Each row of a before or after table is a point. One or more steps were done to the points. Then noise was added and the rows were shuffled. The steps act on columns, c1 being the first. Name the steps. A step turns or swaps two columns, mirrors them in a line or flattens them onto one, adds a multiple of one to another, or multiplies or shifts one. Angles are multiples of 10 degrees, from the lower column toward the higher: turns from -170 to 170, lines from 10 to 170 but not 90. Use the fewest steps. Two steps may share a column if one is a turn and the other turns, adds or multiplies; they go together, in the order done. Otherwise the lowest column goes first.
In the rows, zero is written as 128.

Before (8 x 2):
[[104 158]
 [114 129]
 [117 146]
 [117 120]
 [201 186]
 [180 132]
 [ 88 147]
 [209 114]]
After, 8 rows:
[[123 118]
 [157 103]
 [130 179]
 [113 208]
 [127 111]
 [143 116]
 [146  89]
 [190 201]]
Steps: swap c1 and c2

Before, 14 rows:
[[189 170  99]
 [118 155 111]
 [146 165  82]
 [106 102 107]
 [140 160 237]
 [116  34  89]
 [157 152 100]
 [ 99 172 181]
 [102 171 141]
 [119 161  86]
 [114 155  94]
 [139 154 108]
 [103 134  94]
 [103 170  83]]
After (14 x 3):
[[100 182 174]
 [139 151 103]
 [115  29 107]
 [145 155  77]
 [189 164  93]
 [103 161  76]
 [103 128  93]
 [113 148  89]
 [102 172 132]
 [140 179 230]
 [118 155  81]
 [118 152 108]
 [157 145  96]
 [104  98 112]]
Steps: turn c2 and c3 by -10 degrees

Before:
[[160 159 125  79 153  99]
 [ 91 147 169 104 206 159]
 [103 123 190 148 139 152]
 [ 87  84  82 191 137  90]
 [149 119 105 119 182  89]
 [ 58 163 169 105 221 114]
 [ 78  67  54 165 164 107]
 [160 157 162 101 111 167]
 [141 161 124 100 110 102]
 [ 66  58 139 119 158 118]
 [158 137 150  88 138 110]
 [138 157 156 101  71 180]]
After (12 x 6):
[[159 155 128 102  70 180]
 [117  59 192 121 158 119]
 [172 156 110 101 112 168]
 [115 117 101 118 182  89]
 [179 122 173 147 138 152]
 [143 163 208 103 221 114]
 [ 42  66 152 167 164 105]
 [ 72  84 151 192 139  90]
 [152 146 172 108 206 160]
 [136 159  96  81 153  98]
 [130 160 114 102 110 102]
 [158 138 108  91 140 108]]
Steps: turn c1 and c3 by -70 degrees

Before, 13 rows:
[[112  71 106 136 107 152 158 134 160]
 [106  90 156 135 189 130 109 134  64]
 [152  87 157 143 137 143 104 140 152]
 [132  62 153 124 161  53  90 127 169]
 [108  89 137 102 181 171  96 155 121]
 [123  70 169  81 172 198 154 131  62]
 [155  85 140 132 183 142 157 218 120]
 [125  83 158 118  86 123 158 115  90]
 [132  66 136 111 127 101  78 166 159]
 [116  88 167 132 150 120 147 150 149]
 [182  15  54 115 162 102 104  39 102]
 [142  68 162 121 106 139 145 149 118]
 [107  16 193 179 137  55 113 127 107]]
After (13 x 9):
[[146  83 127 116 183 142 147 218 105]
 [ 99  15 142  47 137  55 114 131 128]
 [159  64 113 112 159  53 104 126 157]
 [152  12 150 199 159 102 113  37  75]
 [138  68 147 141 108 153 149 133 165]
 [136  89 112  90 148 119 140 151 151]
 [134  69 107 105 107 139 139 150 112]
 [151  65 109 132 129 102  91 167 148]
 [ 83  69  66 116 173 201 143 131  82]
 [159  86 126  95 140 142 112 140 130]
 [ 98  84 101 107  86 127 147 115 100]
 [ 71  90 120 100 191 128 116 135  93]
 [108  87 102 132 179 172 105 158 135]]
Steps: turn c1 and c9 by -40 degrees; turn c3 and c4 by -120 degrees; multiply c7 by 0.7

Before, 8 rows:
[[ 28 153  79  89  33 140  81  82  44 155 163]
 [144 115  84 109 120 123 136  83 100 117 172]
 [120 166 136 149 151 134 167  64 122 126 171]
 [175 158 177 186 119 108 153 125 165 193 152]
 [144 145 183 179 151  51 142 163 151 161  97]
 [119 158 112  77  88 113 167  60 130  87 201]
 [131 135  83 111 138 131 163  71 189 106 142]
 [ 87 114 133 157 143  91 114 140 149 177 175]]
After (8 x 11):
[[ 86  98 148 137 151 181 115 140 134  87 156]
 [ 28  91  43 127  25 162  80  82  79 130 109]
 [120 141 130 114  74 201 167  60 113 177 130]
 [175  58 164 151 140 155 152 124 176 110 144]
 [145  93 150 143 167 112 142 163 184 121 209]
 [145 145 101 121 115 173 136  83  85 124 125]
 [131 141 189 120 132 141 161  71  83 148 122]
 [120 103 122 133 156 170 167  64 137 159 115]]
Steps: turn c2 and c10 by 130 degrees; swap c3 and c9; turn c4 and c5 by 20 degrees; multiply c4 by 0.4; turn c6 and c11 by -100 degrees

Before (13 x 14):
[[123 126 135 173 122 113 108 142  87 150 109  91 112 178]
 [128 127 111 140 135 149  93 184 127  90 118 126 106 142]
 [166 113 150 145 134 133  93 174 121 115 154  93 129 175]
 [110 131 173 100 137 131 136 189 157 113 109 129 160 113]
 [120 116 126 151 159 161 141 121 129  99 152 124 137 171]
 [111 137 133 124 113 148  93 127 111 158 120  86 155 132]
 [147 128 146 145 123 173 137 191 140 107 131 101 143 140]
 [132 124 112 171  99 131  77 121 155 151  92 141 136 149]
 [163 124 114 104  91 117 139 171 126 138 128 114 103 145]
 [150 134 181 131  93 120 110 141 119 150  77 137 104 164]
 [176 116 154 107 157 118 135 157  97 140 136 143 143 130]
 [143 128 124 105 135 116 129 136 127  85 103 152 172 110]
 [127 163 176 172 100 149 105 184 153 120 137 119 113 150]]
After:
[[126 248 175 173 100 150 106 185 154 111 135  89 112 138]
 [130 138 112 171 100 130  76 120 155 172  93 111 135 151]
 [147 142 147 145 123 172 136 190 140  86 131  71 144 139]
 [163 134 114 103  91 117 139 172 125 148 128  86 102 146]
 [176  95 154 106 156 120 136 157  98 153 135 114 143 134]
 [123 172 136 172 121 113 108 142  87 171 108  61 112 175]
 [143 109 123 104 136 117 128 136 127  43 103 121 172 110]
 [128 141 111 141 135 149  93 185 128  52 119  97 106 141]
 [111 122 171 101 139 132 136 190 155  98 110 100 160 112]
 [165 135 149 145 134 133  92 175 121 101 154  62 129 178]
 [121 138 126 151 160 161 140 120 129  70 151  93 136 172]
 [112 158 134 123 112 147  94 128 111 188 120  56 155 128]
 [150 182 181 130  93 120 111 143 120 173  77 107 105 160]]
Steps: turn c2 and c14 by -20 degrees; multiply c2 by 3; multiply c10 by 2; shift c12 by -30

Before (8 x 20):
[[ 54 158 180  79  91 104  72 111 176  94 114 194  69 173  84  52 124 182
   68 147]
 [ 88 188 127 111 132 200 180 175  86 109 170 109 153 213 139 145  75  87
  150 111]
 [151  99 102 175 164 161 157  94 148  92 108 174 124 123 190 143 127 129
  107 148]
 [132 119  76  96 160 103 158  87 130 139 109 142 183 155  76  76  66 177
  145 102]
 [103 107 118 114 136 118 110  94 119 201 157 131 168 122 158 100 152  65
  161 192]
 [166  96 161 137  67 181 146  91 112  91 155 149 137 132 155  58  59 179
  155 118]
 [168 184 192 142  69 113 159 171  95 181 159 132  75 131 190  79 126 121
  160 139]
 [ 81 179 115 106 127 148 159 185 172 126  83 164 180 102  75  92 118 143
   75 136]]
After, 8 rows:
[[134 124  74  72 163 125 121  89 131 140 111 142 184  97  94  79  66 179
  126 149]
 [147 101 104 194 162 161 154  96 148  91 110 178 125 141 172 142 123 128
  105 109]
 [ 46 158 180  86  94  91 100 110 180  94 115 192  66  89  80  55 126 178
   70 101]
 [103 105 117 158 135 109 117  98 124 203 157 130 168 146 119 100 152  69
  169  65]
 [166  94 158 154  68 176 159  91 114  94 153 152 136 122 141  60  57 174
  134 139]
 [168 182 196 184  70 126 133 173  90 179 160 141  73 129 140  84 124 126
  156 119]
 [ 81 174 116  78 126 159 142 182 177 126  82 164 184 156 104  92 120 142
   73 123]
 [ 91 189 124 138 133 203 171 176  84 109 171 108 154  37 106 143  79  88
  136 133]]
Steps: swap c4 and c15; flatten c6 and c7 onto the line at 30 degrees; turn c14 and c20 by -170 degrees; add 0.3 times c17 to c19

Before (8 x 32):
[[104 132 113 138 162 148  98  72  55 131 131 166 107 150 162 151 160 145
  128  98 114 127 201  78 129 168 134 122 107  88 127 123]
 [166 177 103 117  34  82 140  93 127 152 102 179 128 174 190  92 156 182
  137 142 176 116 115 130  39  99 157 202  74 160 135 164]
 [220 138 103  80 137 164 153 131 131 128 126 167 142 137 174 165 131 157
   96 125 170  77  68 186 145  97 184 153 178 106 119 138]
 [ 98 101  91 107 112 145 122  91  18 137 184 111 149 124 123 172  47 171
  176 149 129 131 109 120 165 118 150 154 111 186 139 141]
 [ 96 129 103 185 134 130 141 121 133 145 107 207  87  43 116 170 122 159
   77 107 114 134 125 143  61 135 176 139 119 129 108 162]
 [141  67 103  66 148 152  99 207 137 171  65  83 130  87  85 146 152 205
  161 105  85 170 127  72 229 116 133  98 164 172 117 108]
 [149 149 115 129 131  98  79  58  71 201 194  35 132 106 147 132  73 222
  179 159 127 143  89 109 159 102 176 111 100 140  85 151]
 [167 175 169 103 137 230 153 181 118 151 104 136 125 181 114 100 137 189
   89 151  94 138 146 174 130 219 153  96 142 127 140 128]]
After:
[[109 130 117 137 162 150 101  69  51 131 134 168 105 151 165 155 157  89
  126 101 114 132 202 164 128 169 135 122 106  87 128 126]
 [ 93  99  94 103 109 145 125  95   8 137 178 113 151 129 124 174  49 118
  174 145 131 131 112 131 166 114 149 153 110 187 142 140]
 [ 97 131 105 187 134 126 143 121 121 144 105 208  83  43 118 171 121 118
   76 105 115 135 127  96  63 136 179 139 115 131 114 158]
 [139  72 104  66 150 150  99 201 110 171  71  85 128  89  88 147 151  34
  164 109  86 169 127 105 229 117 131 100 160 172 123 107]
 [225 140 104  78 144 160 149 128 124 128 123 168 142 134 182 160 137 154
   98 124 165  81  69  68 141  90 180 154 176 104 119 137]
 [167 176 169 104 142 231 155 176  96 147 101 134 130 180 118 102 141 132
   89 147  93 141 146  58 127 212 153  92 145 129 132 131]
 [166 179 103 119  29  85 140  97 107 150 103 178 126 172 186  93 156  96
  140 138 173 120 114  88  38  99 161 203  75 162 138 167]
 [148 148 117 126 131 102  80  55  42 200 192  29 132 104 145 134  73  69
  182 161 124 141  93  86 159 105 170 114 102 141  83 156]]
Steps: turn c9 and c18 by 20 degrees; turn c18 and c24 by -130 degrees

Before (10 x 48):
[[ 83 160 168 110 162  97 130 194  79 146  87 179 159 163 167  98  95 132
  101  91  98 126  65 125 156 146 159 142  79 116 155 192 152  93 181 167
  127 173  64 135 161 172 119 136 184  84 141 120]
 [114 140 203 115 135 112 113 110  90 107 112 133 130 190 164 104 149 174
  170 104  65 157 108 130  93 140 114  99 103 103 200 122  98 129  78 166
  138 141 133 161 107 126  63 145 181 150 101 133]
 [187  95 130 148 101 106 154 112 155  97 145 105 172 127 136 152 185 161
  192 176  92  83  96 191 136 194  95 139 155 169  87  91 104 143 112 100
  131  74 151 185 138 177 142 126 165  71  77 108]
 [ 81 125 202 140 178 175  73 103 137 156 166 130 126 159 116 209  98  73
  176  67 152  93 156 147 154 147 140 105 162 130 105 126 184 161 139 115
   52  99 167 188 133 161  55  79 163 121  58 128]
 [169  74 109 145 191 194 138 120 104 143 171 185 150 125 102 133  97 156
  129 163 144  69  61 104  60 125 115  88  69 131 195 157 110 139 182 115
  115 163 145 128  74 115  76 183 113  67 134 157]
 [154 136 173 146 136 106 173 211 169 139 179 124  70 122  96 162 163 127
  146 167 130 134 162 131 150  92  60  85  58 150 124  94 103 102 122 107
  117 167  78  99 109 108  67 184 157 172 117 186]
 [139 182 125 102 137  95 184 152  90 150 139 130  99 191 103  98 125 124
  121  67 124 119  99 172  74 186 155 126 156  66 163 101 109  84 164 141
  145 133 148  93 137 139  68  87  91 179 103 146]
 [123  76 173 183 104 193  69 134  83  92 102  94 174 129 128 113 149 130
  119 107  71  89 126 108  53 108 123 148  50 105 119  93 179 116  78  97
  114 115 139 185  71 120 158  79 109 169 112 124]
 [174 120 198 121 178 141  89 108 155 148 163  76  86  91 100 117  90 116
  117  83 144 150 165 181 150 174  92 129 113 136 137 170 110 184 124 126
   51 165 116 172  70 125 109 102 145 100 144 130]
 [191 126 160  99 191 103 133 177 156 151 147 110 177 165 123 193 160 102
  112 163  69  80 112 118  81  98 101  94  94 152 202  95 127 149 180 148
   98  70  95 152 131 146 168 168  72 114  78 201]]
After, 10 rows:
[[ 84 161 199 108 101  97 133 195  79 144  87 180 157 164  84 100  98 130
  100 124  95 126  67 128 155 144 162 146  80 120 116 195 152 174 182 170
  123 169  61 137 164 170 127 155 182  82 142 120]
 [166  72  98 150  64 192 136 121 100 146 173 187 150 122 141 132  99 154
  132 117 146  68  61 103  66 129 122  89  65 135  62 158 112 102 183 112
  113 165 142 127  76 115  75 185 112  66 132 161]
 [ 80 122 245 144  78 178  74 106 137 156 169 129 130 158 132 206  99  75
  179 195 156  91 157 143 154 145 138 106 164 126 182 131 184 155 139 117
   54 100 167 188 132 162  54 112 164 123  57 129]
 [125  77 197 186 156 195  68 135  86  95 105  93 178 129 128 114 146 130
  117 131  74  85 126 107  49 108 121 155  46 125 174  94 180 149  79  99
  116 114 137 183  69 119 161 126 111 165 113 123]
 [187  92 133 148 159 102 154 115 156  96 145 109 177 126 124 151 181 158
  195 110  94  84  95 195 137 193  95 143 152 144 135  91 109  82 115 102
  132  76 146 182 139 175 140  93 162  74  76 110]
 [112 142 248 118 123 109 116 115  89 109 114 131 127 191  94 105 154 176
  174 140  64 157 106 129  94 140 116  98 101 119  97 123  96 149  76 164
  135 144 134 157 105 126  66 197 177 147  99 130]
 [193 124 180  97  66 107 136 176 155 154 147 109 176 167 122 194 161 103
  108 124  68  80 113 116  77 103  96  92  93 132  78  94 127  86 179 145
   97  71  92 151 128 146 167 193  70 113  83 204]
 [172 118 240 122  74 139  88 105 155 146 166  74  86  89 148 121  91 114
  116 195 139 149 171 183 149 169  96 122 114 132 155 170 108 125 127 126
   47 166 117 169  71 123 107 144 147 102 143 127]
 [141 177 120 100 111  90 186 151  91 152 139 131  97 191 151  99 129 125
  115 134 120 117  99 172  75 184 154 126 159 102 160 100 109 206 166 140
  142 135 145  93 139 143  67 166  86 178 103 145]
 [152 136 199 148 120 110 169 210 170 142 176 125  70 122 160 161 163 125
  145  84 131 134 161 132 151  97  55  85  64 137  75  93 103 117 125 108
  113 166  77  97 107 108  65 113 156 168 117 189]]
Steps: multiply c3 by 1.6; turn c5 and c15 by -170 degrees; turn c20 and c34 by -130 degrees; multiply c30 by 0.4; turn c31 and c44 by 100 degrees

Before:
[[116 157 189  74  53 157 142  84 104 154 147 142 124 116 112  78 103  95
  139 156 114 101 155 102  85 110 127 104 167 120 153 139  87 138 148 119
  105 175 121 133 148 121 114 101 104 177 132  92 109 119  98  87 136 141
  151 154 145 185 148 115 115 134 160 186]
 [ 83 147 177  68  84 106 143  78 123 123 142 170 186 135 102 111 133 105
  136  84 126 120 153 141  81 125 150 111 174 146 142  84 131 137 118 122
  119 104 129 160 101 128 163 137 104 104 113 118 101 108 100 106 124 119
  189  86 104 150 138 134  82 130 174 177]
 [134 170 174 133 104  76 167  63 101 178 113 162 126  63 167 124  81 116
  173 157  82 184  68 151 117  79 110 134 119  64 106 128  77 197 171 132
  105 146 105 112 160 166 104  37 160 159 146  71 179 121 148 142 143 139
  114 138 161 140  82  64  52  80  59 149]
 [ 91 128 135  80 152 134 139 169 183 131 147 100 126 129 200 175 151 170
  153 146  81 107 128 178 140 163 108 165 165 163 160 191 111 117  73 159
  160  83  65  83 137 123 156 173  93 104 106 194 103 183 202 134  64 117
   98 153 115  98  87 158 134 153 127 148]
 [ 53 100 116  95 147 135 129 150 140  86 110  90 124 134 147 151 152 161
   96 180  92 116 119  58 140 114  80 132 153 166 129 171 103 108 114 152
  169 156 112  98 103 148 143 195 123  97  93 154 125 178 195 165 121 151
   73 165  79 110  86 150 132 103 123 115]
 [ 86  96 139 103 156 143 138 150 183 145 160  90 155 136 171 140 146 178
  176 171  76 114 174 143  91 166 119 146 162 185 167 161 173 144  94 191
  142 131  45  85 151  90 191 142  95 115  96 144 101 156 179 104  65 129
  105 164 136  74  71 170 129 114 170 175]
 [125 126 172  83  65 158 103  92 105 100 143 174 151 156 135  72 157  90
  118 131 156 122 125  95 105 149 136  83 169 130 154  78 138 120 109 139
  152 114 132 156 104 121 139 120  95 135 103 124  88  75 118 121 112 113
  134 121 122 142 139 134 112 150 183 173]
 [ 66  94 178 174 109  67 136 143 116 167  82 112  68  64 124 134 102 148
   85 157  92 173  49 145 151  82 111 141  78 101  66 160  46 183 130 143
  152 154  81  85 117 192 137 110 146  83 128 144 150 128 140 180 137 134
   81 171 125 147  89 108  98 103 107 132]
 [104 137 187 152 108  68 138 103 123 209  99 159  89  33 137 107  54 167
  155 158  87 176  55 165 153 120  79 106 100 104  88 138  64 165 137 162
  103 142 124 106 129 213  96  91 167 145 155  78 156 131  92 121 126 163
   81 136 114 145  84  66 113 117  99 125]
 [ 92 112 148  74 101 167 123  96  89 152 160 176 147 100  99  74 144  60
  115 141 118 124 134 121  96 123 163 110 141 131 157 110 153 145 114 161
  103 108 134 154 139 101 153 126  86 112 138 114  86 110 124  95 103 125
  166  76 126 179 138  96  80 133 158 182]]
After (10 x 64):
[[116 157 229  79  63  98 147  87 101 132 151 146 126 116 108  74  99  91
  144 152 110 102 154 101  88 114 126 103 165 126 146 141  85 134 142 117
  108 174 119 129 151 118 113 173 107 180 128  94 106 116  89  84 138 142
  150 149 145 183 147 117 134 133 161 190]
 [ 64  95 155 175 104 176 134 138 115 116  81 112  74  66 126 133 103 145
   86 154  87 168  48 143 156  84 115 137  81 176  72 159  46 182 129 145
  145 156  86  90 116 187 139 175 148  85 126 143 152 131 146 189 131 132
   84 173 129 146  84 111 120 102 110 134]
 [107 136 161 150 114 179 137 101 127 108  98 159  92  43 139 102  47 166
  158 159  86 179  57 160 153 120  79 105  98 169  89 136  62 172 129 165
  104 137 124 110 131 210  90 212 165 146 151  79 151 134  91 119 129 166
   78 138 112 146  85  65 152 116  97 124]
 [ 87 141 227  70  84 153 142  76 127 109 144 165 188 132 103 101 136 103
  136  83 131 121 146 140  77 126 144 112 170 119 143  85 128 138 117 122
  119 102 131 161  98 130 164 131 102 103 111 116 100 108 100 110 120 116
  189  88 101 148 136 139  82 128 171 177]
 [ 88 100 173 105 155 139 143 150 184 109 157  92 155 139 174 135 151 177
  173 169  74 116 174 138 101 167 123 148 163  71 165 160 172 143  93 195
  139 134  51  83 151  86 189 130  93 114  97 137 103 155 182 116  65 129
  102 167 131  73  68 175 134 118 175 181]
 [ 98 115 178  68 104  92 125  92  83 104 164 174 142 101 100  75 144  61
  117 138 117 121 134 118  95 124 163 109 136 114 156 111 151 143 113 167
  104 110 135 147 138 104 154 162  86 108 138 116  90 111 121  99 101 126
  166  75 126 182 135  97 100 134 156 182]
 [135 165 187 137 108 156 162  65  97 148 109 162 125  65 170 125  80 115
  166 161  81 184  70 152 117  81 110 133 119 207 109 127  81 196 161 131
  104 145 108 117 163 165 101 249 159 159 142  70 175 119 148 140 145 139
  118 132 162 137  78  71  89  82  59 147]
 [128 125 189  89  69  96 103  89  98 143 145 174 152 158 137  71 158  90
  120 132 158 128 124  97 111 150 134  86 166 120 146  79 133 122 110 137
  152 108 132 159 101 121 139 118  92 136  99 122  89  76 112 119 111 110
  130 126 127 142 137 133 104 148 186 176]
 [ 92 121 120  76 150 130 142 172 187  87 150  99 124 125 201 180 149 171
  151 146  82 113 127 181 138 161 109 161 168  89 152 190 108 121  72 159
  165  78  65  77 133 124 154 102  88 104  98 197  97 177 198 131  65 118
   99 152 117  98  88 158 135 156 129 149]
 [ 52 102 111  98 145 135 126 148 141 109 110  84 123 133 144 151 150 158
   94 185  91 117 117  54 140 120  79 132 152  91 131 172 102 104 106 151
  166 157 108 101  97 145 148  59 125 100  92 156 119 171 193 160 123 147
   75 167  81 108  87 151 108 100 130 117]]
Steps: add -1 times c25 to c3; turn c6 and c30 by -160 degrees; turn c10 and c61 by 30 degrees; turn c10 and c44 by 130 degrees
